Rows are points. Each copy is the shape, with its points in the same order, turned, moved and blurred by noise. Is it also mirrored, or only turned?

Shape (6 x 2):
[[ 72 -33]
 [-24 -95]
 [-33  13]
 [ -4  -9]
 [ 11   9]
 [ 18  13]]
Copy 1 (6 x 2):
[[-38  55]
 [-86 -42]
 [ 22 -37]
 [  5  -5]
 [ 15   5]
 [ 19  23]]
Copy 1 is: mirrored
Copy 2 (6 x 2):
[[ 59 -44]
 [-46 -93]
 [-40  14]
 [-12 -11]
 [  1   6]
 [ 12   7]]
Copy 2 is: only turned
Copy 3:
[[ 73  12]
 [ 16 -85]
 [-35   9]
 [ -3   0]
 [ -3  22]
 [  6  31]]
Copy 3 is: only turned
Copy 4, 6 rows:
[[ 84 -28]
 [ 32  91]
 [-31   8]
 [  7  -2]
 [  1 -24]
 [ 12 -24]]
Copy 4 is: mirrored

Shape, 8 rows:
[[-23 -48  25]
 [-52 -20   8]
 [-21 -39 -18]
 [-37 -12   2]
 [ 40  65  -9]
 [  9  63   2]
 [ -7   4 -12]
 [ 25  90 -40]]
Copy 1:
[[ 60 -28 -12]
 [ 56   6 -38]
 [ 24 -19 -36]
 [ 45  11 -30]
 [-26  66  34]
 [  6  72  17]
 [ 11  20 -14]
 [-42  95   8]]
Copy 1 is: mirrored
Copy 2, 8 rows:
[[ 14 -51  34]
 [ 17 -36  -3]
 [-19 -39  11]
 [ 15 -23 -14]
 [-31  70 -16]
 [ -5  56 -29]
 [-16   4 -12]
 [-38  76 -58]]
Copy 2 is: mirrored
Copy 3, 8 rows:
[[ 30 -43  -2]
 [ 20 -32 -33]
 [ -3 -29 -11]
 [ 13  -1 -20]
 [-24  68  35]
 [-18  54   2]
 [-14  -2  -1]
 [-52  86   3]]
Copy 3 is: mirrored

Shape (9 x 4):
[[ -5  -7 -31  47]
 [ 16   2  28 -49]
 [-51 -36  58  13]
 [ -4  -2  37   1]
 [-62 -11  58 -18]
 [  7 -14   6 -54]
 [-63 -18 -29  23]
 [-86  27 -32  53]
 [ 23  39 -17  56]]
Copy 1, 9 rows:
[[-44  12 -14  50]
 [ 37   6  -6 -45]
 [-13   2  77 -14]
 [ 18  13  24   1]
 [-21  12  68 -51]
 [ 18 -19 -18 -36]
 [-79   6  20   6]
 [-95  68  14  18]
 [ -3  49 -22  69]]
Copy 1 is: only turned
Copy 2 (9 x 4):
[[ -2 -26 -22  53]
 [ -9  -9  24 -53]
 [-93 -28  20   4]
 [-32  -6  27  -6]
 [-90  -3   5 -25]
 [ -7 -28   0 -51]
 [-50 -29 -57  30]
 [-59  18 -71  58]
 [ 25  20   4  56]]
Copy 2 is: only turned

Shape:
[[  2 -49  18 -48]
 [ 24  33  37 -75]
 [-53  25  12 -69]
 [ 53  -5 -42  16]
 [-37 -38   5  -3]
 [ -5  35 -36  -6]
 [ 32  37  15  22]
 [ 66  25  11  33]
 [ 18  46  24 -62]
 [ 51  43 -39 -20]]
Copy 1, 10 rows:
[[ -8 -46 -31 -30]
 [ 18   1   2 -95]
 [-57  -3  16 -70]
 [ 27  43 -59  20]
 [-39 -32 -10   6]
 [-35  52 -21 -13]
 [ 35  51  16   2]
 [ 65  46 -15  16]
 [ 11  21   7 -80]
 [ 18  66 -50 -31]]
Copy 1 is: only turned
Copy 2 (10 x 4):
[[-42 -36  38 -10]
 [ 46 -45  58  -2]
 [ 21 -78  -6  24]
 [  0  51  -1 -45]
 [-49 -16 -10  23]
 [ 29   4 -32  -6]
 [ 32  45  20  19]
 [ 26  71  35  -3]
 [ 54 -33  38   1]
 [ 52  24   0 -44]]
Copy 2 is: mirrored
Copy 3 (10 x 4):
[[ 20 -82  49 -45]
 [ 68 -59  44  28]
 [ -1 -90  13  46]
 [ 44   2 -20 -56]
 [-28 -60  18 -29]
 [ 13 -23 -31   6]
 [ 24  17  33  -6]
 [ 50  43  36 -25]
 [ 61 -45  31  38]
 [ 69  -6 -24  -6]]
Copy 3 is: mirrored

Shape (9 x 6):
[[-36  10  11 -17  25   4]
 [ 18  25  -5 -39  15 -29]
 [ 22  24  41  19  29 -17]
 [ -6  30   2  21  36   1]
 [ 20  -9  11  11 -49  10]
 [ 21  21   2  12   7   1]
 [ -5  -5   7  16  10  -8]
 [  6   1  -5  13 -95 -26]
 [ 12  39   7 -30 -32 -10]]
Copy 1:
[[-16  13  13 -34  38 -12]
 [ 28  50  -4  -1   8   7]
 [ 43 -17 -21   9  40  17]
 [ -4  -1 -36  -2  40   1]
 [ -1 -33  13   4 -42  27]
 [  6  -2 -27   7  -2  20]
 [-10 -12   3  12  17  14]
 [ 12 -35  20  25 -86 -12]
 [ 28  23  -7 -23 -42  -8]]
Copy 1 is: mirrored
Copy 2:
[[ 13 -11  49   5  25 -13]
 [ 18   6  -1  28  -4 -40]
 [ 33  -4  -6  46  49   5]
 [ 42 -10  21  17  20  19]
 [-49 -25 -12  40  11  22]
 [ 12  -5  -8  27   9  12]
 [  7 -34  10  20  26   3]
 [-66 -44  -1  77 -22  10]
 [-22  18  12  54 -10 -15]]
Copy 2 is: mirrored

Shape (11 x 6):
[[-77   7  56 -16 -15 -27]
 [ 52  29 -31  25 -13 -33]
 [-16 -44 -27 -15  41  24]
 [ 45  47  37 -46  17 -51]
 [ 31  10   7  -9  13  17]
 [-12  23  37 -15  38  24]
 [-40  17 -13 -16  -3   5]
 [ -8 -22  -7  36  28  39]
 [ 49 -55  12 -15 -21  -9]
 [-45 -26  -7 -34 -33   8]
 [-24 -65 -25 -33 -21   2]]
Copy 1:
[[-74  13  28  43 -46 -23]
 [ 27  33 -62 -14  13   7]
 [ 13 -47   5 -30  25 -50]
 [ 23  95  22   1  -3 -17]
 [ 24  10   7 -30  14   2]
 [-17  11  52  -7  21   1]
 [-43   3  -3 -22   5 -31]
 [  5 -55  -3  -7  25   7]
 [ 66 -12  -2  -7 -43 -21]
 [-37 -30   2 -22 -47 -37]
 [  2 -39 -10 -33 -42 -67]]
Copy 1 is: only turned
Copy 2:
[[-21 -15 -11  29  77   7]
 [ 65  29  10   6 -35 -34]
 [-37  -4  -5 -52   0 -58]
 [ 47  35  60 -20  35  28]
 [ -2  25  16 -21 -16  -6]
 [-34  39  14 -15  21   6]
 [  3   8 -37 -19  24  -5]
 [-43  21  -6  -3 -30 -56]
 [ 10 -44  50 -11 -37 -24]
 [-14 -52 -40 -17  23  -2]
 [ -7 -71 -14 -32  -4 -35]]
Copy 2 is: mirrored
